Rows are points. Any point is a mix of the corners, with weights that add up to 1. It lies inside the corners' shape when no weight is negative. Say inside or outside, and name the corners with a negative weight.

Corners:
(1): .25 -.17
(2): -.09 .72
(3): -.27 -.41
Points:
-.16 -.32 => inside
-.11 -.57 => outside (2)
.22 -.14 => inside
-.05 .57 => inside
-.11 .38 => inside
.20 -.08 => inside
-.24 -.35 => inside

Corners:
(1): -.10 -.10 -.01 .15 -.10 .16 .16 .02
(2): .04 -.02 .18 -.18 .05 .04 .02 .02
(3): -.14 -.06 -.09 -.05 -.19 -.15 .24 .01
(4): -.13 .16 -.01 .02 .09 .10 .02 .03
(5): .28 .13 -.13 -.09 -.22 -.13 .24 .04
(6): -.09 -.10 .18 .08 -.02 .09 -.32 .05
(7): -.17 .10 .05 -.14 -.17 .00 -.08 .94
(8): -.07 -.10 -.01 -.04 .26 .04 -.09 .04
(9): -.06 -.05 .21 .51 .14 -.13 .27 -.04
Points:
-.09 .06 .04 .02 .03 .07 .00 .07 => inside
-.04 -.05 .09 -.01 -.03 -.01 .03 .13 => outside (4)
-.08 -.01 .06 .14 .01 .04 .11 .04 => inside
-.19 -.02 .07 .12 .15 .07 .06 .10 => outside (5, 6)

Corners:
(1): .28 -.15 .11 -.09 .20 .09 -.03 -.12 -.17 .23 -.03 .04 .17 .18
(2): .17 -.09 -.09 -.13 -.03 -.26 .04 -.12 -.28 .29 .17 .24 -.26 -.13
(3): .21 -.07 .16 .13 .02 .68 -.06 .94 -.06 .09 .34 .00 .09 -.06
(4): .24 -.01 -.17 .00 .70 .08 .21 .27 -.19 -.48 -.05 -.02 -.03 .12
(5): -.68 -.13 -.18 -.17 -.15 -.10 .11 -.24 .11 .11 .17 -.42 .10 -.11
(6): .29 -.17 .30 -.26 -.15 .15 .32 -.21 -.10 .04 .19 -.01 .01 .14
(7): -.04 -.23 .37 -.04 -.12 -.10 -.25 -.18 -.32 .08 .27 .16 .03 .23
(8): .13 -.31 .12 -.25 .05 -.10 .14 -.12 .00 .03 -.17 .02 -.42 .06
(9): .28 -.36 -.07 -.08 .45 .10 .12 -.22 -.30 .06 .03 .44 .20 .16
(10): .11 -.44 -.23 -.27 -.16 -.05 -.07 -.18 .61 .07 .10 -.17 -.25 .12
(11): .20 -.05 .28 -.16 -.14 .14 .03 -.13 .44 .19 .00 .31 .00 .22
(12): -.06 -.15 -.09 -.06 -.16 .18 -.10 .37 -.10 .01 .03 .03 .27 .15
(13): .21 -.36 .13 .79 .12 -.01 -.19 .01 -.31 -.53 -.49 .04 -.02 .19
(14): .14 -.08 .04 -.38 -.01 -.17 -.10 -.22 .08 .14 .12 .28 .13 -.35
(15): .12 -.02 .09 -.18 -.11 .75 -.10 -.19 -.10 -.08 .11 -.05 .06 .27
Points:
.10 -.07 -.08 -.22 .09 .36 .10 .40 -.02 .07 .28 -.02 .02 -.11 => outside (1, 7, 11, 13)
.07 -.20 .02 -.08 .05 -.06 .04 -.05 -.05 .03 .05 .04 -.04 .03 => outside (15)
.10 -.23 .06 -.11 -.04 .08 .01 -.09 .01 .10 .08 .04 .00 .07 => outside (4)
-.02 -.23 .20 -.09 -.16 -.18 .07 -.02 -.13 .18 .02 .19 -.17 -.12 => outside (1, 4, 10, 15)
.23 -.08 .08 -.09 .20 .20 .09 .03 -.13 .06 .06 .12 .06 -.03 => outside (7, 10, 12)
.11 -.15 .09 -.06 -.06 .15 -.03 .11 .09 .02 .07 .01 -.03 .06 => outside (9)

Corners:
(1): -.34 -.75 -.11 -.36 .28 -.42 -.09 -.38 .15 .66 -.22 .10 .40 .18 .17 .13 .15 -.08 -.27 -.18
(2): .14 -.41 -.44 -.48 .06 -.32 -.07 -.46 .05 .01 -.24 -.04 .22 .05 .29 .04 .57 -.14 -.47 -.11
(3): -.18 -.63 .18 -.56 .05 .10 -.06 -.18 -.04 .35 .14 -.34 .38 .13 -.15 -.52 .67 .14 -.39 .05
(4): .20 .84 .36 -.26 .55 -.16 -.05 -.07 .01 -.13 .25 -.17 -.24 -.19 -.23 -.21 -.18 .28 .12 -.23
(5): -.38 -.52 -.24 -.50 -.06 .15 .13 -.27 -.01 .19 -.13 -.03 .04 .08 .25 .00 .08 .28 -.41 .22
(6): .15 .46 .15 .15 .25 -.16 -.02 -.05 .28 -.34 -.06 .21 -.40 .33 -.04 -.01 -.05 .19 .50 .35
(7): .12 .00 .42 -.25 -.37 -.27 -.16 .07 -.05 .12 -.03 .31 -.51 -.55 -.19 .20 .01 -.18 .15 .19
(8): -.01 .06 .50 -.19 -.01 .21 -.01 .23 .04 .19 .20 .04 .11 .02 -.05 .57 -.23 -.62 .27 .20
(9): -.11 -.87 -.18 .07 .09 -.34 .49 -.32 .00 -.01 -.11 .31 .23 .01 -.08 -.13 .47 -.01 -.31 .03
(10): .30 .67 .03 -.14 -.09 -.12 .13 .32 -.12 .00 .44 -.15 -.20 .27 -.26 -.35 -.22 .59 .14 -.15
(11): .02 -.55 .00 -.04 .02 -.04 -.26 -.53 -.07 .38 .24 -.22 .04 .07 -.08 -.16 .38 -.01 -.79 -.24
(12): -.25 .31 .38 .11 -.39 -.44 -.11 -.08 .10 -.14 -.01 -.47 .24 .23 -.42 -.12 -.27 .36 .34 .16
(13): .33 .48 .07 -.01 .31 -.02 -.18 .09 .30 .28 .17 -.33 -.22 -.20 .00 .02 -.28 .12 .72 .37
(14): .18 .44 .03 -.20 .07 -.25 .18 .27 -.21 -.24 -.02 -.47 -.54 .04 -.36 -.29 -.13 -.04 .66 -.08
(15): .06 .57 .15 .36 .10 -.09 -.31 .20 -.42 .18 -.21 -.29 -.17 -.05 .38 .07 .07 -.12 .46 .27
(16): .12 .02 .37 .29 -.18 .43 .48 .06 .46 .60 -.51 -.09 -.29 -.08 -.23 .45 -.02 -.14 .37 .23
(17): -.17 .28 .34 .02 -.06 .06 -.13 .58 .64 .09 .05 .06 -.30 -.19 -.51 .00 -.13 -.24 .33 .12
(18): .43 .59 .20 -.04 -.17 -.11 -.02 .28 -.23 -.25 -.29 .05 .15 -.13 -.46 -.64 -.49 -.15 .43 .49
(19): .22 -.78 -.25 -.09 .14 -.15 -.01 -.11 .19 -.03 .28 .00 -.06 .16 .27 -.24 .22 .70 -.01 -.48
(20): -.15 .73 -.02 -.07 -.09 -.16 -.15 -.06 .04 .11 .27 .42 .17 -.24 -.27 -.15 -.18 .09 .94 -.16
(21): -.25 -.37 .07 .01 .02 -.28 .35 -.39 .41 .44 .18 -.21 .06 .14 .52 -.36 .10 -.03 -.31 -.16
Points:
.04 .05 .08 -.07 -.05 -.10 .01 .02 .05 .13 .01 -.03 -.08 .00 -.05 .00 -.08 -.02 .22 .10 => outside (3, 4)
.07 .13 .12 -.06 .05 -.20 .03 .04 .07 .06 -.03 .01 -.06 -.03 -.10 -.08 .01 .02 .28 .05 => outside (5, 11)
.01 .00 .11 -.07 -.07 -.03 .05 .04 .16 .10 .01 .03 .02 .01 -.06 -.08 .03 .08 .20 .16 => outside (1, 4, 11, 14)
.03 .01 .16 -.15 -.03 -.11 .02 .06 .02 .12 -.04 -.11 -.03 -.07 -.06 -.05 -.01 -.04 .11 .11 => outside (6, 11, 20)

Corners:
(1): -.34 -.79 -.39 -.66 .77 -.07 .57 -.28 -.40 .14 -.42 -.16 -.39 .50 -.36 .68 .62 -.15 .05 -.73
(2): .70 .14 -.35 .35 .06 .28 -.05 -.13 -.25 -.15 -.16 -.21 -.31 .11 .60 -.40 .36 .46 .30 .39
(3): .19 .26 .38 .06 .10 -.21 .20 -.51 .40 -.51 -.13 .28 -.22 .05 .36 .03 .60 .09 .13 -.30
(4): .29 -.21 .10 .14 .23 .21 -.16 -.12 -.28 .18 .15 -.29 -.15 .22 .35 -.48 .01 .28 -.32 .00
(5): -.24 .08 .06 -.26 -.19 -.39 .16 .29 -.26 -.51 .07 .19 -.48 .19 .12 -.28 .16 -.29 -.51 -.28
(6): .50 -.16 -.02 .44 -.01 -.64 -.28 .11 -.35 .16 -.38 -.38 -.30 .13 .48 .41 .28 -.27 -.17 -.05
(7): -.20 -.09 -.40 .17 -.14 .51 .35 .13 -.33 -.08 -.11 .72 .49 .72 .05 .15 .54 .27 .17 -.10
(8): -.45 .06 -.28 .02 -.10 .33 .35 .05 .21 -.24 .33 .50 -.39 -.24 .45 -.07 .05 -.29 .15 .22
(9): .56 .44 .32 .36 -.57 -.49 -.19 -.48 .44 .41 .34 -.67 -.44 -.34 .25 -.25 .83 -.18 -.68 -.50
(10): -.01 -.28 -.14 .12 -.31 -.18 .00 .01 .18 -.46 .31 .27 -.25 .32 .16 -.45 .45 .40 -.36 -.11
(11): .68 .14 -.35 -.16 -.41 -.67 .29 -.34 -.50 -.41 -.05 .25 .38 .80 .26 .33 .07 -.16 -.23 -.41
(12): .60 -.31 -.50 -.36 .37 .66 .15 .55 -.44 .77 .23 .18 .85 -.13 .23 -.41 -.44 -.14 .01 .66
(13): .13 -.30 -.26 -.41 .53 .46 .53 -.03 -.24 -.08 -.18 .15 .30 .85 -.05 .65 .31 -.25 .31 .05
(14): .68 .30 .22 .50 -.79 .29 -.75 -.24 .06 .44 -.19 -.26 .49 -.34 .39 -.33 .49 .10 -.53 .66
(15): .49 .21 -.31 .16 -.13 .55 -.65 .31 -.08 .64 .22 .20 .26 -.25 .13 -.40 -.32 .37 -.03 .70
(16): -.08 .14 .33 -.20 -.18 .36 -.50 -.23 .31 -.15 .38 .36 .65 -.06 -.28 -.31 .03 .05 .58 .53
(17): -.85 -.39 .47 -.19 -.40 .86 .17 .36 .58 -.08 .36 .41 -.21 -.43 -.30 .36 .58 .22 .07 -.12
(18): .90 -.41 -.18 .21 .45 -.35 -.21 -.43 -.56 .16 -.49 -.20 .31 .70 -.54 .00 -.41 -.10 .25 .36
(19): .35 -.04 .01 -.25 -.21 .17 -.37 -.20 .08 -.17 -.09 .36 -.02 .61 .17 -.46 -.11 .16 .52 .11
(20): .18 -.55 -.39 -.33 .51 .47 .15 -.01 .23 -.06 -.32 -.40 .55 .00 -.29 -.43 -.15 .26 -.03 .09
(21): -.22 -.31 -.40 -.41 -.07 -.61 .61 .28 -.07 -.40 -.32 -.35 -.30 .35 .15 -.58 .03 .49 -.51 -.03
Points:
.20 -.16 -.14 -.05 .03 .14 .00 -.04 -.14 -.06 -.09 .11 .13 .26 .08 -.08 .12 .10 .04 .14 => outside (9)
.22 -.05 .11 -.01 -.05 .03 -.13 -.22 .05 .02 -.08 -.14 -.04 .05 .06 -.04 .26 .01 -.05 .04 => outside (7, 10, 12)
.29 -.13 -.16 -.04 .03 .06 .05 -.10 -.03 -.02 -.09 .05 .15 .20 .05 -.08 .15 .08 .05 .09 => outside (4, 5)
.08 -.01 -.09 -.07 -.14 -.03 .07 -.14 -.03 -.21 .03 .13 -.07 .20 .10 -.17 .23 .09 -.10 -.09 => outside (6, 12, 13)
.41 .01 -.34 -.05 -.03 .17 .04 -.03 -.17 -.13 -.07 .25 .39 .37 .18 -.24 -.02 .06 .11 .38 => outside (1, 4, 6, 9, 17)
-.02 -.14 .06 .03 -.05 -.04 -.06 -.05 .11 .00 -.04 -.07 -.17 .06 .03 -.06 .31 .02 -.14 -.06 => outside (2, 11, 12)
.18 -.06 -.19 -.01 .04 .19 .10 -.01 -.07 -.01 .04 .11 -.02 .08 .24 -.15 .13 .02 .05 .17 => inside
